Each row is a point. Before rounding, the points of a table are all equally far from one centre. They may lie mostly on one side of it. Write the centre, to within rounding.

Points (6 x 2):
[[-6.4 -1.2]
 [-7.2 -3.2]
 [-7.1 -6.9]
 [ 2.2  2.0]
 [-1.2  2.3]
 [-2.6  1.9]]
Centre: [-0.1 -4.9]

Points, 10 rows:
[[ -5.2   6.8   0.6   5.4  -2.2  -1.7]
 [  0.2   0.2  -2.1   3.6   3.8 -11.1]
 [ -6.8   0.6  -3.4  -2.7   2.6   4.0]
 [ -5.9   1.0   0.9   5.0  -4.9  -6.1]
 [ -7.6  -2.4  -7.9  -0.4  -1.0  -0.7]
 [ -6.8   2.7  -4.0   4.4  -2.0  -5.8]
 [ -4.8   2.1   3.3  -3.7  -2.4   2.4]
 [ -2.6   5.2  -6.0   6.1  -7.6   0.4]
 [  1.0  -2.6   4.9  -4.9  -3.1  -5.4]
 [ -5.2  -2.9   3.2   1.3  -5.4  -5.7]]
Centre: [ 2.6 -1.7 -2.0  3.0 -0.4  0.1]

Points (16 x 9):
[[ 4.4 -0.4  0.5 -1.1  9.4 -0.8  2.2  4.5  3.2]
 [ 6.5 -2.8  1.7 -4.9  4.3  2.6  2.2  1.5  3.5]
 [ 7.0 -5.6  1.6 -4.9  8.4 -3.1  2.8 -2.4  2.8]
 [ 5.2 -0.4 -4.2 -1.3  7.4 -2.7  4.8  3.5  0.6]
 [ 6.6 -5.8  1.4  3.8  3.7 -4.0  8.9  6.4  0.4]
 [ 5.3 -4.9 -0.3  3.8  6.2  0.9  6.0  0.7  4.4]
 [ 1.8 -3.9 -5.0 -1.6  6.4 -2.1  0.3  1.3 -2.3]
 [ 1.0 -4.9 -3.1 -2.4  5.4 -3.5  2.5  6.2 -0.4]
 [ 9.4 -5.7  2.3 -0.6  0.2 -6.0  5.3  5.5  2.5]
 [ 3.6 -2.4  2.4 -0.8  4.7  1.8  7.7  7.4  0.1]
 [ 2.5 -2.9 -1.8  1.2  3.3 -0.5  5.9 -1.7  5.0]
 [ 6.1 -1.9 -0.8 -5.3  5.8 -0.6  2.9  5.6  1.6]
 [ 4.3 -6.3  2.2 -5.3  2.8 -3.6  1.7  4.2  4.6]
 [ 7.2 -2.5  2.0 -5.6  6.5 -5.4  5.5  6.1  0.4]
 [ 4.5 -6.6  2.0  4.3 10.2 -1.9  6.5 -1.8 -0.5]
 [ 3.3 -0.8  1.1 -2.4  8.7 -2.8  2.5  7.0  1.5]]
Centre: [ 4.6 -3.4  3.0  0.2  3.6 -3.0  3.3  0.9 -1.7]

Points, 18 rows:
[[  6.5  -3.3   7.5   3.2   1.3   1.6  -1.0  -1.9   4.7  -2.4   0.9  -1.3
   -5.1  -4.2]
 [ -0.3  -1.2  10.4   5.1   3.6   2.5  -3.9  -0.6   1.4  -6.0  -0.1   3.3
   -1.2  -4.9]
 [  8.3  -0.3   1.7   1.6   5.4   4.1  -0.9  -0.3   6.0  -0.9   3.7  -3.7
   -3.0  -2.2]
 [  4.3  -2.3   4.3  -6.1   5.8   1.2  -1.8   1.2   6.7   1.5  -2.5   6.3
    1.6   0.2]
 [  7.0   0.0  10.8   0.7   2.4  -0.8   1.5   2.5   5.3   0.1  -2.7  -9.0
   -2.0  -4.6]
 [  4.5  -3.4   0.9   8.4   2.6   4.3  -0.5  -3.1   2.2   2.9  -2.2  -4.9
    1.1  -6.6]
 [  8.7  -0.8   4.2   7.3   3.0  -3.4  -2.6   6.9   5.7  -2.3  -2.2  -5.0
   -3.9   4.2]
 [  3.3  -1.3   1.6  -0.4   5.8   6.9  -0.9   4.0  10.2  -4.6   2.7  -5.4
   -1.2   3.5]
 [  3.7 -10.6   3.0   2.7   4.7  -0.1  -3.2  -0.9   4.3  -1.8   0.0   2.5
   -4.1   0.3]
 [  4.3  -1.9   7.4  -0.1   6.6   8.3  -6.3   2.9  -0.4   2.5  -2.3  -6.9
   -0.7  -3.0]
 [  2.0  -3.1   6.2  -5.3   3.9  -1.6  -8.3   0.0   5.0   1.1   2.6  -3.7
   -2.3  -3.7]
 [  0.2  -2.8  11.8  -3.3   3.3   1.2  -7.8   0.0   3.1   3.7   5.4  -0.7
   -0.9   1.0]
 [ -1.6   0.4   8.1   3.6   7.7  -4.7  -3.1  -1.1   7.2   0.5   3.7  -6.5
   -3.8   0.8]
 [ -0.4  -7.0   5.6  -1.1   8.8   0.2  -6.1   0.3   7.3   1.2  -6.0  -1.2
   -2.4   3.1]
 [  4.2  -2.9  10.1   4.2   5.0  -2.4  -1.3  -4.7   8.6  -1.1  -0.8   0.3
    0.1   1.8]
 [  5.2  -4.5   3.5   2.5   2.8  -1.1  -6.7  -2.5   0.3  -2.3  -5.6  -0.9
   -3.2   3.9]
 [  5.2  -5.0  11.3   1.4   2.5  -3.0  -1.1  -1.8   5.7  -1.8  -4.9   0.0
   -2.9   0.3]
 [  5.0   1.4   6.9  -1.7   6.7  -8.2  -3.0   4.8   6.5   0.1  -0.8   4.2
    1.7   1.6]]
Centre: [-0.8 -2.2  4.3  2.2  1.8  0.1 -0.2  5.0  2.1  0.8 -0.4 -2.6  3.6  1.0]
